Each wall is flat, endless, passes through zero and stands at right angles to its row. A trip goes straight from one point to another. List the walls that it crosses, first one first.

Walls:
(1): [-17.4   8.0]
(2): [21.3 19.3]
(3): [ 16.4 -19.5]
(4): [-32.4  -0.2]
(5): [-17.8 -24.2]
(6): [ -3.2 -16.4]
(7): [-0.3  9.1]
(8): [ 3.3 -6.6]
Trips:
[-16.5 -22.1] to [-27.9  -2.4] => 3, 8
[ 14.1 -13.2] to [-8.8 -1.1] => 2, 4, 1, 3, 8

Walls:
(1): [  3.4  23.6  41.9 -33.7  -2.5 -20.7 -10.2  15.7   3.3]
(2): [ 11.9 -10.0   2.1  46.7  -7.9 -20.5  -2.0 -13.8   5.4]
(3): [-28.2 -15.2 -15.6  -0.8  -5.0  -2.9 -23.3  21.5  -7.4]
(4): [ 12.5  -0.6 -15.0   6.6 -21.4  22.0  16.4   9.3  20.2]
(5): [ -0.6  11.2 -30.0  10.5 -24.9   0.4  -8.4  25.0 -22.9]
Trips:
[-25.1 -10.5   9.9   3.4 -10.4  -0.8  -6.6 -20.1 -12.7] to [  1.1 -16.4  -9.9 -36.8  11.2   3.0 -18.3   9.8   8.2] => 2, 1
[-12.6  18.7  -4.1   0.3  -4.5  21.8  -5.5 -16.9  14.9] to [-14.4   8.4   0.7   9.9   0.7 -12.0  20.6 -10.5  -8.7] => 2, 4
[-12.7  -3.7  18.1  13.1   8.6   2.4  20.0 -15.6  10.9] to [ 1.6  7.1 12.9 -4.2 -0.5  5.4  0.0  1.1 10.2] => 1, 4, 2

Walls:
(1): [ -1.1   7.9 -16.8   4.9   5.2  15.1 -22.8  11.5   2.6  -2.9 -36.8  -6.5
 -12.3   5.5 -10.8  -6.5 -12.8  31.1]
(2): [ -1.2   2.1  22.5 -12.9   8.8  -6.3 -10.5  -5.2   0.6 -18.7  -8.6 -18.6
   9.3  -3.5  20.1 -11.5  14.2  18.3]
(3): [ 13.9  10.8   7.3  13.3  17.2 -17.4   9.6  -5.8  -9.9 -25.4  15.2  -3.4
 -14.2 -23.7  -0.5 -21.2   1.7  -5.0]
(4): [  5.7  25.2  -0.2   4.1  -6.1  -7.2   0.5 -24.1   6.2  15.4  15.4  -8.7
   5.2 -18.1   7.9  34.7  19.6  -5.3]
(5): [ -7.1  10.4  24.7   2.7  11.5 -14.7 -21.1  17.5  14.3  -1.2  -2.5  -7.1
  -5.3  -3.8   5.6  17.0  12.2 -16.2]
(6): [  4.0 -29.8 -19.5   1.1  -8.4  12.4 -19.1  13.6  23.6  -3.6  10.3  16.8
  -6.8   5.8   5.9   6.3  -6.6   6.7]
(7): [  0.4   3.8   3.0  17.6 -33.5 -11.1  -5.0  28.6  22.4 -18.2 -16.1   2.7
  33.3  -2.3  -5.3  11.8  17.5  22.1]
Trips:
[ 25.0   8.5 -19.1  10.6 -23.4  11.2 -12.8  -0.9  -7.9 -26.5  -1.2 -15.4
  -3.5 -12.7 -17.4  -8.6 -29.9  -8.9] to [ 13.8  19.1 -10.3 -10.0  -5.7  -5.7   7.8 -12.7   2.2   5.0  -5.7   0.1
 -21.6 -14.5 -16.9  -7.9  -3.9  -9.1] => 7, 6, 4
[  3.9 -19.8 -10.3   2.4   3.3  37.6 -11.7  24.0  11.9  22.3   6.3  26.8
  -8.1  14.3 -10.3  15.1  -2.9   2.2] to [ -7.9  18.0   2.5  -2.4  -3.0  25.7 -27.4   3.3  21.0  -4.6  -5.8 -13.7
  -7.2 -14.3  31.1   9.4  -4.2 -33.7] => 5, 4, 2
[  3.6  -2.6  -9.3 -29.6 -12.2 -11.8  12.3 -24.5 -36.5 -24.3  10.7   3.3
 -23.2 -15.8  -7.7   2.0  29.2   7.2] to [ 17.2 -20.0   2.2   2.1 -24.8 -27.8 -14.0  10.5 -16.3   2.7   5.5  -6.5
  -8.0 -13.7 -13.0  -4.6   7.0  38.1] => 7, 1, 6, 4
[ 22.9   8.1  -9.4  -8.2  -3.9  27.2   3.1   9.1  -0.6  11.7  -4.8  -9.7
  10.2 -10.0  13.3 -21.7  27.7  15.0] to [ 16.1 -10.5   4.8  -4.6  -0.8  19.0 -12.9  -3.6  -5.9  33.0 -18.3  26.2
 -27.0  -9.2  -6.1   1.0   0.2   3.9] => 6, 7, 4, 2
[-13.1  -9.2 -28.4  36.9  16.3  -7.3   7.1  24.9   0.3  21.8  14.7  -2.1
 -17.4   0.4  -1.0 -20.4  -0.2  11.4] to [ 12.8   6.6 -48.1  -0.9   3.7  -6.4  -4.3 -20.6  13.7  24.3  -9.7   2.0
   0.0   5.3  11.3   5.6   8.5  13.7] => 3, 4
[-24.8  -8.2   4.4   4.8  -4.9  19.7 -20.7  10.5  10.6  -8.3  -5.6  14.1
  -4.2  -3.1  -7.6   0.4  -1.2  24.6] to [ -8.3   2.2  -0.6  26.0  17.2   1.6  -7.2  25.5  -3.1   3.6  30.9  -8.3
   5.1   0.0 -15.0   5.3  14.2 -19.5] => 2, 3, 1, 4
[ -8.2 -10.8  20.6  28.4   3.0 -23.7  11.2   3.2  18.0   1.8   4.0  -2.5
   6.6 -10.6  -0.7 -19.3  30.6   6.2] to [ -5.0 -18.4  -2.1  29.3 -25.7  -3.3 -24.3   1.8  20.3   8.8  10.3  11.0
  16.5  -8.4  -8.7 -17.4  -3.6   1.2] => 6, 4, 2, 3, 5, 1
